Each row is a point. Examples show where two turns around zero, p and q, send a point. Where does a point land after both, in the order given? Backwards means that the second turn is done in reverse. Each puzzle has new turns, and all numbers are rounded.

Turn p:
[  1  -3 -33] -> [19 26  7]
[-24   7  28] -> [  1 -33 -18]
[ -3   3 -12] -> [ 9  9 -2]
[-23  48  36] -> [-13 -26 -57]
[ 39 -27 -25] -> [-11  32  42]
[ 12 -28   6] -> [-7 -7 29]
Turn q:
[ 41 -10  17] -> [ 42 -14  12]
[-28 -13  22] -> [-16  22  26]
[17 15  7] -> [ 21   4 -11]
[-30   8 -46] -> [-46 -13 -28]
Where do these land?
q, then p: [34  3 14] -> [-28  17  17]
q, then p backwards: [ 36 -17   0] -> [-33 -23   4]
p, then q: [-25 -40   1] -> [33 -7 33]
p, then q: [-26  32  18] -> [-20 -40  -7]
q, then p backwards: [  7  16 -46] -> [-17  31  35]
q, then p: [-27   7  13] -> [  5  -4 -30]

Turn p:
[ 14 -17  -6  27 -10 -12] -> [ 23   0 -24 -14  -9  11]
[-14  26  -4 -17  12  -2] -> [-15   2  24   3  -4 -22]
[-11  23 -21 -10   6  24] -> [  3  22  25  11  13 -20]
[-25 -13  26  -6  10  -7] -> [-18 -33  -8   5  12  -7]
[  9 -15  16  12 -23  -9] -> [  8 -10 -23   9 -12  20]
[  7 -19  -4 -21  -2 -10] -> [-23   9 -14  -7   1  10]
[19 14 -6 15  7 16] -> [23  9 20 -6  1  9]
Turn q:
[24  5 11 -8 -8  9] -> [ 18  -6   8   5   9 -20]
[ -9 -20   4  11   9 -24] -> [-25   2 -24  -2  -7  -5]
[  9   6  11  15 -10   9] -> [ 11  13   6   9  -8 -13]
[  1 -13 -16 -21  21 -17] -> [ -9 -26 -20 -12  12  12]
[ 10  24   6  29 -17   0] -> [ 22  34   1   1 -10 -10]
[ -6  15  12  -2 -13   1] -> [ 1 17 13  2 11 -3]
[-11 -18 -14   5  -8 -13] -> [-18  -2  -5 -19 -13   1]
[-18   1 -14 -30  26  34] -> [  0 -33  21  16   7  38]
Where do these land?
p, then q backwards: [  5 -15  12 -19   8   8] -> [-21  -1   2 -18   8  -7]
p, then q backwards: [ 46 -12  27   7   1  -2] -> [-23  11 -43  -6  18  12]
p, then q: [ -2 -23  -9  -9  -9  13] -> [12 -1 -7  4 -7 26]
q, then p: [-12  22  -2  -4 -12 -11] -> [-8 -1 29  3  2 -3]
q, then p: [-19 -20  -1   1   7   0] -> [  2  -4 -13  16  12 -15]
q, then p: [18  4 -7  3 14 -1] -> [  6  17  -6 -12   0  10]
q, then p: [-14  -4 -10  -2  -3 -10] -> [-10   4   4  11  10  -8]
p, then q: [-22  48  -8  23  -6   3] -> [  2  24 -25 -10   8 -46]
